Rows are points. To make a cloud, some directions were put in groups of two or more. Within a group, all points are equally far from the middle, so they leave a hole (a ring in 2 directions, a hollow ball in 3). The other directions are filled evenly. Then the cloud was stretched, turned, moved and blurred a little. Count the holes, and give their numbers of directions, smallest first.
In the rows, 128 means zero.

Cloud, 14 rows:
[[ 76  92]
 [167 130]
 [ 81 145]
 [ 91  91]
 [ 53 116]
 [ 56 103]
 [142 105]
 [ 54 120]
 [147 108]
 [ 56 103]
 [167 133]
 [ 76 142]
 [ 58 127]
 [167 140]]
Holes: 1 (2)

Cloud (21 x 3):
[[131 193 181]
 [178 194 122]
 [161 115 154]
 [112 197 153]
 [162 135 181]
 [ 82 150  79]
 [ 67 122 126]
 [164 116 136]
 [184 189 127]
 [122 110  79]
 [182 167 184]
 [109 194 154]
 [100 114  71]
 [115 203 131]
 [162 179  98]
 [117 197 106]
 [129 209 152]
 [ 83 145 157]
 [ 73 134 141]
 [186 200 148]
 [137 138  75]]
Holes: 1 (3)

Cloud (26 x 4):
[[ 69 145 163 126]
 [ 94 162 211 106]
 [132 129 211 144]
 [ 87 109 206  79]
 [ 66 121 164 127]
 [ 56 105 179  92]
 [114 171  98 172]
 [123  94 126 165]
 [111 148 139  66]
 [120 103 192  64]
 [130 120 129  59]
 [103 141  92 162]
 [134 140 192 170]
 [ 70  79 147 135]
 [108 133  78  87]
 [ 68 144 161 126]
 [ 68 149 129 115]
 [195 174 201 149]
 [ 72 108 111  55]
 [138 173  71 148]
 [176 155  84 167]
 [145 145 171  74]
 [ 42  94 142  88]
 [ 64 127 117  83]
 [ 85 102 145  42]
 [147 102 163 159]]
Holes: 1 (3)

Cloud, 51 rows:
[[ 99 119 150 181 126 108]
 [174 130 176  74 145 127]
 [ 94 117  37 143 104 184]
 [123  77  50 146 154 126]
 [139 173 103 155 132  76]
 [160 115 109 188 124 131]
 [105 114 101  94  73  68]
 [116 102  37  89 116  88]
 [160  73  72 113 142 207]
 [127 130  43  62 102 152]
 [106 129  77 113  39  94]
 [ 64 154 100 169 135  88]
 [132  93  97 176 195 129]
 [172 111 119 145  82 179]
 [128 139  54  63 122 153]
 [167 147 129 146 107 179]
 [ 66 146 105 134 141 153]
 [ 79 118 121 177 161 120]
 [134  93  76 197 166 141]
 [142 100 127 140 216 146]
 [ 82 147  94  98 159 129]
 [157 157 157 134 152  79]
 [ 97 113  19 160 109 149]
 [ 71 149  90 176 105  88]
 [152 149 103 138 227 105]
 [105 102 141  61 113 126]
 [118  90  91 165 185 125]
 [131 141  64  84  61  78]
 [176  97 127 123 120  98]
 [109 101 138  92 100  78]
 [ 74 145 149 128  55 157]
 [ 87 125 133 172 101 195]
 [136 154  79 112 210  83]
 [104 129 104  74  36 147]
 [161 112  96 167 219 121]
 [179 133  88  62 169 159]
 [178 119  54 169 163 193]
 [155  70  75 102  71 144]
 [ 92 122 180 120  98 103]
 [155 156 138  54 150  61]
 [126 101  78 201  98 182]
 [ 74 166 103 125 161 125]
 [177 119  59 159 208 119]
 [ 75 161  90 145 165  87]
 [183 123  16  94 152 132]
 [168 104  91 152 223 119]
 [136  68  30 117 109 163]
 [144 144  86  61 179  63]
 [172 139  91  51 157 149]
 [197 125  70  62 113 148]
 [117 100 156 105 106  87]]
Holes: 3 (2, 2, 2)

Cloud (76 x 8):
[[124 136 139 106 175  84 152 162]
 [132  76  81  64 148 120 100 129]
 [ 81 180  64  76 144  98 161  74]
 [133 174  55 127 131 162 117 145]
 [138 185 146  89  64 139  61 102]
 [194  66  84 129 136 174 153 114]
 [170 128 159 152  77 122 154  52]
 [ 57 111  76 124 126 105 133 139]
 [113 203 122 120 184  63  86 122]
 [114 118  64 119  81 107 105 145]
 [ 67 128  78  64 108 110 123  55]
 [180  92 208  74 169 103 154 131]
 [153 221 149 132 167 121  87  92]
 [178 163 178 169 146 160  67 171]
 [158 201  99 126 134 125  34  88]
 [154 176 133 185 165 125 129 156]
 [142  61  78  82  87  92 163  58]
 [ 85  81 121 154 171  80 128  76]
 [172  96 109  80 167 152 147  50]
 [ 91 107 121 190  74 138 144 110]
 [ 71 146 139 101 173  87  97 154]
 [113 127  79  66 155  64 137  74]
 [195 132 120 134  86 180 148  69]
 [168 161 154  73 173 145 160  87]
 [103 186  79 125  81 172 131  81]
 [196  98 128  97  89  89  42  83]
 [147  86 167  39 128 167 126  50]
 [222 100 143 130 197  98 118  80]
 [131 124 136 104  94 160  60  52]
 [211 175 132  99 138 151 132 107]
 [186 124  84 109 102 143 137 185]
 [193  96 121 193 142 163 129 142]
 [ 98 125  76 102  49 129 129 114]
 [243  83  93 155  72 114  89  85]
 [144  62  99 135 197  39 138 122]
 [100  77 108 108 130 111  62 124]
 [212 120  63 170 114 124  98  66]
 [ 90 190 135 109 137 107 189 105]
 [ 85  96  97 116 181  60 175 123]
 [201  95 180 153 116 182 128 158]
 [133  95 177  90 124  97 171 173]
 [ 55 213 149 121 162 107 121  87]
 [114  87 101  48  88 114 118  82]
 [ 36 157  97 138 137 138  72 115]
 [120  67 177 102 117  71 121 142]
 [208 114 155 137 195 109 158 124]
 [142 217 102  78 186 161  85  99]
 [176  44 150  99  87 168 104 100]
 [111 114 186 108 222 155 150  91]
 [191 143 171 129 124 152 166  65]
 [134 113 105  35 118 113  81 123]
 [159 108 127 166 155 184 105 121]
 [124 210 107 130 156 130 171  81]
 [179 142 117  98 173 140 191  76]
 [114  94 178  75 175  79 120 144]
 [179 155 147 196 134 136  70 165]
 [150  75 193  83 129 106 149  48]
 [129  58  77  92 139 138 105  68]
 [136 104  84  39 178 121  81 107]
 [170  54 144  96  81 125  49 123]
 [124 153 116  71 187 140 204  67]
 [113 161 141 188 142 108  86 128]
 [115 164 148 160 133 152 218 126]
 [ 83 136 140 153 112  93 104 137]
 [154 163 168 137 109 193  93 167]
 [187 189 138  75  83 136  56 155]
 [122 101  77 113 168 152 174 152]
 [ 67 203 128 105 171 103 159  99]
 [128 130 118 108 184 204 123 126]
 [150 168  86 133  75 191 163 102]
 [197 141 223 111 165 145 104 186]
 [ 65 100 169  91 124  79 157 111]
 [151  63 131 111 132 120 191 167]
 [100  68  96  83 150 126 136 140]
 [205  73 166  60 115 110  86  72]
 [145 123 200 133 112  82  82  88]]
Holes: 2 (2, 3)

Cloud (99 x 9):
[[135 128  93 126 135 142 119 200  88]
 [193 117  61 106 158  50 148 196 166]
 [192 142  96 119  88 103 132 226 147]
 [129 196  37 139 156  95 130 166 158]
 [160 143  95 146 203 146 143  89  69]
 [ 89 115 145 162 143 113 128  78 180]
 [186 129  59 140 147 119  41 144 138]
 [ 83 136 151  98 148 119  51  98 141]
 [191 122 117 143 113  97  33 122 132]
 [171 218  58  96 169  99 153 170 147]
 [137 144  45  79 126  78  60 112 104]
 [149 108  59 103 161  59 144 115 206]
 [110 125 132 123 184 135  52 144 181]
 [130 213  83 146 120  94 155 134 142]
 [188 131  79 153 199 112  62 115 188]
 [149 195 156 148 183 114 178 189  89]
 [113 118  86  82 125 140  91  65 122]
 [ 96 177 157  73 153 152  93 103 123]
 [146 170  96  82 138 114 146  79 161]
 [137 162  86  84 143  64  73 132 178]
 [ 96 206 120 107 183 135  88 180 157]
 [136 183 194 152 168 125 155 110 158]
 [165 170 158  81 166 148 172 132 175]
 [ 88 114  92 142 186 153  74 129 120]
 [181 117  76 146 163  50 159 185 201]
 [204 120 168 124  78  93  73 131 178]
 [151 126 149 174 157  82 172 148 212]
 [154 143 128 141  89  82  47 201 132]
 [129 159  72 121 107  74 165 141 177]
 [115 185 115  91 118  89  56 170 181]
 [116 113 173  86 123  71 124 210 159]
 [133 163 109 102  61  56 117 159 146]
 [187 195 167 128 157 140 200 146  93]
 [188 145 126  78 158 124 151 199 176]
 [113  93  90 141 167 163 112 137 128]
 [214 153 157 109 111  73 118 173 196]
 [199 166 153 147 167  57 131 203 167]
 [140 209  93 154 193 115 110 109 159]
 [153 110  95 128 107 126 107 132  64]
 [130 184 167 140 146  73 150 162  88]
 [168 156 145  91  84  76 144 109 183]
 [ 92 159 107 163 125  85 110 136  97]
 [108 156 155 119 125 191  84 111 109]
 [ 94 149 148 153 110 106 177 211 176]
 [163 121  73 134 170   9 103 187 125]
 [193  62  84 146 121  46  84 155 147]
 [ 74 126 141  90 122  90  93 170 187]
 [143 140 124 141 115 187 143 180 135]
 [201 216 105 101 149 131 120 183 184]
 [180  99  61 139 132 133 100 166 145]
 [139 140 138 163  71 140  84  74 173]
 [171 164  38  94 192  47  67 164 131]
 [195 209 114  78 129 106  68 155 139]
 [ 98 102 145 112 112 153  65 161 132]
 [186 154 132 141 151 113 121  79 200]
 [156 187  89  63 165 113 156 208 139]
 [209 152 121 130 121 107  41 137 129]
 [176 142 108 120 146 168 140 191 165]
 [ 96 108 136 163  95  78  98 114 116]
 [171 188 157 150  85  85 170 109 149]
 [ 83 119  75 175 173  84 138 106 153]
 [155  69 117  90 122 100  78 100  91]
 [163 189  86  81 139  55  91 159 145]
 [141 152  54 125 135 114 188 176 113]
 [106 154 131 135 167 152  49 133  98]
 [124  48 153 113 146  81 176 118 152]
 [154 219  46  94 163 121 121 156 149]
 [163  95 123 103 167 136  62 122  94]
 [125 155  89  99 162  55  63 192 163]
 [147  95 131 163  84  47 100 150 130]
 [178 125 163 109 169 124 100 204 117]
 [145 130  23 100 165  36 100 174 155]
 [106  86 147 114 166 120  40 112 158]
 [131 153 103 136  98 102  46 210 156]
 [171 169 107  80 236  87 172 143 103]
 [157 196 101 142 198  54 146 189 148]
 [103 171 116 142 111  85 159 190 198]
 [132 112  78 128 128  65 147  72 179]
 [176 147  66  90 184 127 103 203 125]
 [140 184 145 128 195 158 181 184 160]
 [180 178 149 177 118  81 175 208 171]
 [194 122 131  75 155  98  95  82 129]
 [188 127 159  85 148  78 159 193 104]
 [154  59  83 133  85  54  89 115 144]
 [104 104  88 147 202  93 111 126 221]
 [175 165 106 103 163  83  46  91 148]
 [169 122  75 183 160 114  53 146 151]
 [150 188 183 114 204 106 159 156 154]
 [162 173  90 201 139 121 121 166 143]
 [185 161 194 159 145 115  84 198 152]
 [168 178 115  77 136  97 201 189 153]
 [185 162 140 107 132  95 208 118 125]
 [131 179 169 163 135 152 124 136 219]
 [113 108 101 170 147 120  94  96 210]
 [101 161  71 155 156  90  98 207 131]
 [ 88 137 174  96 111  84  98 120 105]
 [219 172 138  99 114 105  85 186 175]
 [152 214  55 113 162 129 155 142  78]
 [208 130 106 160 161 118 180 123 104]]
Holes: 2 (2, 6)

Cloud, 105 rows:
[[101 124  56  94 179 151 104 171 155]
 [138 159  86 117 124  90  60 125 185]
 [139 183  78  67 143 194 136 132  98]
 [ 84 159 150  54 103 123 133 141  95]
 [197 151  57 124 120 170  80 167 157]
 [114 129  61 114 140  88  61 157 142]
 [209 131 107 123 127 171  98 130 152]
 [107  85  82 146 112  56 110 160 124]
 [185 106 103 120 116 146 104 100 156]
 [133 173  42 114 173 127  95  82 145]
 [132 116  94 194  70 158 144 152 140]
 [119  73 106 168 116 173 108 103 156]
 [124 145 126 103  95  71 134  94 127]
 [126 103  44 139  70 128 152 106 131]
 [188 164 123 115 165 161 122 165 153]
 [152  89 149 143 151 177 158 148 148]
 [134 124  97 194 104 141 145 110  89]
 [ 54 118 117 158 136 115 177 156 126]
 [115 119  35 145 100 133 118  95 174]
 [ 85 160 119 109  80 141  93 186 140]
 [ 70 112  63 125 104  82  83 127 140]
 [118 102  15 149 130 107 108 143 154]
 [168 103  60 159 132  83  86 134 181]
 [113 145  77 108 128 123 155  69 151]
 [ 85 188 134  94 139 120 106 211 124]
 [147  76  86 119 132 127 114  81  74]
 [143  72 155 109 122 108 121 160 134]
 [173  73  62 106 161 117  98 139 154]
 [128 135 122 141 144 138 166  77 106]
 [140 174  98  64 124  75 140 161 125]
 [159 165 122 130  88 164 144 110  95]
 [138 110 133  95 108  73 114 174 100]
 [163 115 158  93 107 195  99 118  88]
 [120 139 110 129 130  59 152 154 174]
 [142 106  62 158  86 143 180 122 116]
 [124 133  73  82  67 130  79 138  98]
 [151  85 125 138 187 116  91 130 124]
 [138 149  68 130 187 129  84  71 122]
 [178  58  98 188  93  78 155 133 137]
 [130 107 159 135 117 121 167 109 127]
 [107  74 154 157 137  87 137 147 145]
 [124  71  78 130 155 131 193 118  99]
 [142 118  70 102 179  76 129 142 184]
 [139 174 106  89  57 101  43 106 106]
 [ 99 158 144 105  84  98 111  88 105]
 [145 139  72  78 113 133 112  95 152]
 [157 106  30 171 104 138 118  92 108]
 [152 114 101 157 102 112  73 129 175]
 [121 105  74 207 109 148 163 137 124]
 [143 180  86 103 148 201 113 140 160]
 [ 78 115  40  94 127  99  87 140 180]
 [115 108  28 130 143 196 151 111 137]
 [ 97 168  62  82 140 125 112 219 135]
 [128 165  51 127 139 129 125  71 126]
 [201  97  74 161 154  95 105 156 149]
 [187 105 161 141 114 143 143 126 127]
 [153  93  77  98 169 132 102 185 146]
 [127 130 109 137 157 141 175 193 116]
 [ 82 136  98 154  86 178 152 123 125]
 [ 65 142  50  78 176 138 100 148 156]
 [166 119  82 110 143  84 112  66 145]
 [ 65 168  87 123 135 159 131  89 158]
 [122 141  90 118 137  83 167  76 141]
 [177  59  89 108 154 100 132 141 125]
 [126  81 165 167 140 105 153 136 134]
 [132 111  70 146 198 144 143 159 166]
 [187 118 100 112 148 169 144 139 157]
 [114  80 100 224 113 135 168 142 139]
 [ 63 117  56  91 137 138 115 107 119]
 [150 127  58  93 161 112 130  81 141]
 [198 108 132 174 148 147 109 125 149]
 [ 94  94 142 142 148  68 121 157 136]
 [116 127  31 121 107 133 110 111 179]
 [129 105  38 130 103 162 156  86 147]
 [149 132  83 140 159 149 118  86 170]
 [ 84 180  57  47 123 122  65 153 137]
 [159 148  84 105 103  81 115 172  95]
 [ 80 181 100  69  72 148  79 169 145]
 [134 134 115 151  92 161 165 206 160]
 [178 178 108  82 169  82 121 151 107]
 [ 75 139 101 113 177 149 150  67 132]
 [101  98  89 120 144 161 121 206 141]
 [191 103 117 104 112  72 107 115 117]
 [132 112  46 125 144 125 153 204 177]
 [170 114 104 122  65 161  79  93 130]
 [135 103  82 166  87  69 157  87 126]
 [120 125  76  85  99 113 141 165  91]
 [164 160 135 110 105  95  41 167 157]
 [122  91 162 126 145 133 141 153 150]
 [ 88 166 119  99  69 182 101 189 124]
 [ 79 117  42 160 132 143 186 141 127]
 [142 138 119 120  74 147  37 127 105]
 [167 129  92 101 118 162  36 166 106]
 [ 97  86 104 127 140 167 105 150 154]
 [128 148  62 101 159 166  83 173 133]
 [162 138  92 116 169  49 135 109 125]
 [124 101 107 144 134   7 107 130 163]
 [ 87 155  62  92 225 138 127 111 165]
 [121 160 151  62 154 152 116 120  88]
 [174  89  88 105 183 135 103 156 129]
 [106 206 106  96  80 107 125 201 160]
 [147 105 130 123 134 120 150 143 175]
 [103 155  82  75  84 150  72 194 119]
 [ 79 127  41 108 179 169 140 103 143]
 [132 124 107 150 181 132 126  69 164]]
Holes: 2 (3, 3)

Cloud:
[[129 206 115 110 136  24 150 143 126]
 [159 147 142 220 188  83 111 135 108]
 [187 122 141  44  97 145 165 153 161]
 [190 125 147  84 116 113  94 215  80]
 [124 142 143 105  89 147 137 141  23]
 [147 118 139 157 166 119 143 127  32]
 [105 118  97 184 132 140 145 142  61]
 [146  79 155 148 205 119 121 128 125]
 [107 183  72 197 187  61 101 118 149]
 [118  88 107  87 167 123  92 119 184]
 [149 114 181  63 135 159  98 124 131]
 [174 161 159 125 117  76  65 119  60]
 [131 144  76 169  86  92 146  98 144]
 [145  71 121 189 101  81 112 113  91]
 [138  99 100  90 103 103  99 112 179]
 [162 126 124 112  66 135 159 125  43]
 [163 199 203 155 131 106 135 134  67]
 [142 181 117 120 156  40 115  85 126]
 [ 63 128  63 108 132 161 151 166 157]
 [104  98 151  91  87 175 135 110 153]
 [ 94 133  54 215 182  96 163 107 184]
 [102 140 140 134 192  65 176 154 195]
 [135 144 168  68  94 163  90 129 123]
 [153 135  85 120 207 126 113 115 139]
 [ 72 100 100 151  73  90 153  73  79]
 [ 59  98 146 136 139 132 118  26 122]
 [ 95 132 137 165 165  68 155 154 227]
 [122 113 129 129 116  77  53  95  85]
 [184  58 144 115 108 109 167  92 140]
 [123 153 119 118 170 201 142 144 177]
 [ 62  59 171 102 110  99 113 111 138]
 [174 121 141  62 167 125 102 178 112]
 [ 85 121  96 145 139 155 132  82 223]
 [113 155 138 213 203 116 158 117  96]
 [125 186  78 161 145 150 143 151 190]
 [209 153 120 154 195  91 156  99 170]
 [125 151 115 131 201 169 115 132 113]
 [131 148  94 197 152  52 149  59 131]
 [101 114 105  74  87 110 142 209  99]
 [ 93 100  96 120  87 171 114 103 104]
 [116 233 157 133 144  82  89 178  93]
 [187 117  90  64 114 161 156 178 169]
 [148 162  83 154  82  40 120 175  70]
 [137 127 148 135 137  67  86  74 150]
 [107  68 107 174  69 137 128  96 105]
 [224 134 121 182 150 107 163  85 156]
 [ 70 117 124  72 183 123 151  96 125]
 [ 97 176  82 159 135  73 196 153 151]
 [146 161 137 199 149  72 180 129  68]
 [194 173 154 215 163  79 143 101  76]
 [179 179  87 154 187 163 111 175 144]
 [ 75 156 124  92 149  80 116 114 232]
 [ 54 105 131  93  83  69 142 109  71]
 [178 104 110  89 160 105 144 114 191]
 [108 111  70  87  81 135 131 121 182]
 [ 66 107 129 161 100  45 175  59 104]
 [ 87 103 147 124 214  91 206  97 220]
 [ 90  83 150 136 207 163 155  49 141]
 [135  80 148  93  88  91 170  98 130]
 [114  75  95 114  86 152 151 168 114]
 [ 74  81 108 164 115 119 177  68 249]
 [ 92 144 141  71  88 103 123 128  39]
 [107  56 102 122 137 165 151 143 200]
 [ 93  89  83 106 186  77 162 123 125]
 [100  62  76 171 153  93 139 148 145]
 [ 97 195 145 117  85  72 149 147 111]
 [ 89 127  97 105  41  78 134 131 135]
 [112 128 150 126 153 134 221  85 207]
 [192 167 185 153 202  91 166 139 185]
 [127  42 106 168 123 127 106  91 113]
 [171 179 113  88 161 196 160 131 110]
 [102 119 122 111 157 101  71 181 123]
 [179 153 128  89  97 214 107 141  73]
 [111 148 156 166 146  79 113 111 213]
 [137 155 109 171  68 127 137 108 101]
 [127 138 160 119  57 129 102 193  98]
 [112 155  91 211 204  56 161  88 144]
 [163 125 138 178 114  80 150 115  29]
 [215 203 124 136 117 109  89 167 158]
 [170 126  96 140 182 165 143  77 135]
 [226 134 115 100  93 108  89 170  28]
 [167 125 151 147  81  63 139 149 127]
 [133  93 171 137  79 127 162 180 104]
 [130 132 151  59 123 132 145 100  72]
 [217 104 106  82 127 127 156 124 126]
 [118 141  92 124 164  91 143  43 125]
 [ 86 166  68 163  71  58 137 155 153]
 [ 75 180  89 147 146 151 108 188 120]
 [ 52  86  95 142 168 174 149  70 157]
 [110  90 186  82 158 168 138 105 137]
 [140 111  72  94 134  88  99  98 170]
 [ 82 158  74 193 182  99  88 147 123]
 [190  90 148 128  83 143 178 111 173]
 [ 95 100  91 124 186 122 144  90  89]
 [ 48 116 120 166  71 112 140 128  81]
 [165 125 143 109  40 162 136 155  97]
 [ 73 125 121 108 144 162  88 123  84]
 [117 160 101 231 198  72 140  88 140]]
Holes: 2 (3, 4)

Cloud (102 x 9):
[[161 154 123 211 173 118  61 128 181]
 [228  55 139 138 162 149 115 162 156]
 [121 109 107 127 167  90 143 147 158]
 [ 58  83 151  93 173 102 104 121 203]
 [168  31 129 103 200 121 162 128 206]
 [180  69 118 179 170 189 142 188 134]
 [126  58 163 140 218 159 180  70  80]
 [180  60  75 119 126  98  53 125 110]
 [ 46 162 138 135 146 168 159 126  35]
 [ 84 113 183 169 147 138 209  85 155]
 [105  83 157 193 122  90 136 170 199]
 [204 151 102  83 126 138 112 163 168]
 [184 103  85 122 125 171 144  93 215]
 [ 80 140 150  87 125  95  60 143 195]
 [129 132 105  85  96 172 184 207 110]
 [175 121 186 107  92 177  74 216 107]
 [132 152 145  93  46 137  98 165  94]
 [197 166 117 151 147 193 122 123 129]
 [ 85  13 133 173 128 181 151 156 125]
 [ 98 120 123 168 104  78 136  63 136]
 [149 110 126 142 157 178  88 151 182]
 [ 86  64 155 125 174 146 166 164 201]
 [156 181 154  90 109 110  86  57 127]
 [148 130 130 192 163 149 110 111 190]
 [ 82 123 126 140 183 156 137  87 107]
 [115 185 172 109 177  66 110 117 116]
 [167  94  95  94 163 188 200 111 123]
 [202  71 138 183 126 151 101 170 238]
 [142  62 207 113 137 117 121 142  86]
 [188 122  84 100 141 102  63 122 120]
 [110  73 183 142 191 117 133  94 188]
 [149 135 149  43 183 125  70 121 222]
 [ 86  81 198 152 152 129 149 145 173]
 [ 97 111 121 212 158 153 145 138 148]
 [120  85  93 129 137 115  82 170 173]
 [140 166 144  89 204  91 114 126 131]
 [ 90  76 123 206 142 148 206 110 126]
 [152  81 174 168 246 107 166  63 191]
 [132  96 115 140 122 130  17 165 100]
 [199  75 153 154 168 116  95 122 201]
 [143  94 150 121 133  72 154  77 124]
 [128  96 126  96  66 182 121 129  65]
 [ 61 131 101 199 201 124 123 139 162]
 [102  92 145 185 100  97  84 166 223]
 [161  95 139 103 119 112 147  92  86]
 [122 162 172 164 102 191 105 155  67]
 [ 76 107 156 152 175 126  85  73 122]
 [170  91 120  99 137  65  62  72 176]
 [185 141 106  95 129 151 154 114 146]
 [116 142 140 152  46 208 108 176  94]
 [165  68  87 119 159  95 146  95  89]
 [182 121 150 111  60 178 112 113 132]
 [105 114 186 155 169 157 148 116 138]
 [130 137 127  81 221 119  94 141  62]
 [168  81 189 110 164 148 138 156 161]
 [148 184 174  76  82 142 112  94 142]
 [143 124 180 147 113 153  55  71  57]
 [122 132  89 179 114 101 158 112 129]
 [169 164  88 120  61 158  88 148 143]
 [113 139 144 126 195 139 100 171  65]
 [110 185 160 142 115 168 215 153 107]
 [153 125 154  99  75 160 109 229  84]
 [160  81 127 154 203 100 129 125 199]
 [124  97 158  69 121 107 107 137 146]
 [ 90 112 120  87 105 136 110 202  77]
 [102  80 126 155 142 137  94 153 230]
 [132 114 119  75  91 131 102  94 105]
 [112 121 176 134 139 128 214  90  49]
 [165 131 122  92 151 214 182 130 156]
 [ 94  29 120 127 142  96  54 120 111]
 [138 170  74  79 144 169 105 104 112]
 [ 78  29  88 159 125  97  70 157 110]
 [157  76 123 185 145 156  95  91 139]
 [164  99 179 160 172 128 111 146  97]
 [107  62 102 125  94 202 184 149 117]
 [149 122 151 118 140 161  38 133 174]
 [162 198 138  71 183 103  85 128  40]
 [115 132 177 129 157 137  82 151 125]
 [111  38 173 106 159 120  77 106 107]
 [ 79 147 125  47 151 110 153 104 123]
 [117 104 154 115 116 211 111 154 125]
 [167  54 125 111  82 120 173 138 230]
 [140  86 164 134  77 183 157 115 143]
 [128  52 136 161 126 155  91  93 199]
 [121  42 144 135 125 101 130 151 163]
 [137  46  94  87  93 149 139 182  98]
 [ 52 183 136  95 146 103 141  93  26]
 [121  90  47 137 101 110 101 100 142]
 [152 152  54  72  88 158  81 187 160]
 [131 135 108  94 196 191 208 109 127]
 [213  52  72 134  80 158 133 125 139]
 [153  60 173  61 113 116 176  99 150]
 [165  87 151 104  69  93  43 116  93]
 [ 79 146 141 175 140 144  73 136 147]
 [153 227 184  97 116 116 131  97 103]
 [133 139 122 113 108 143 156 219 134]
 [203   8 215 135 110 155  87 108 162]
 [ 86  17 154 165 121 109 103 141 158]
 [107 120 198 127 179 183 171 118  51]
 [181  62 138 175 173 131  78  91 182]
 [113  84 138 195 173 149 162  94  75]
 [ 87  93 121  97 107 135 116  75  52]]
Holes: 1 (2)
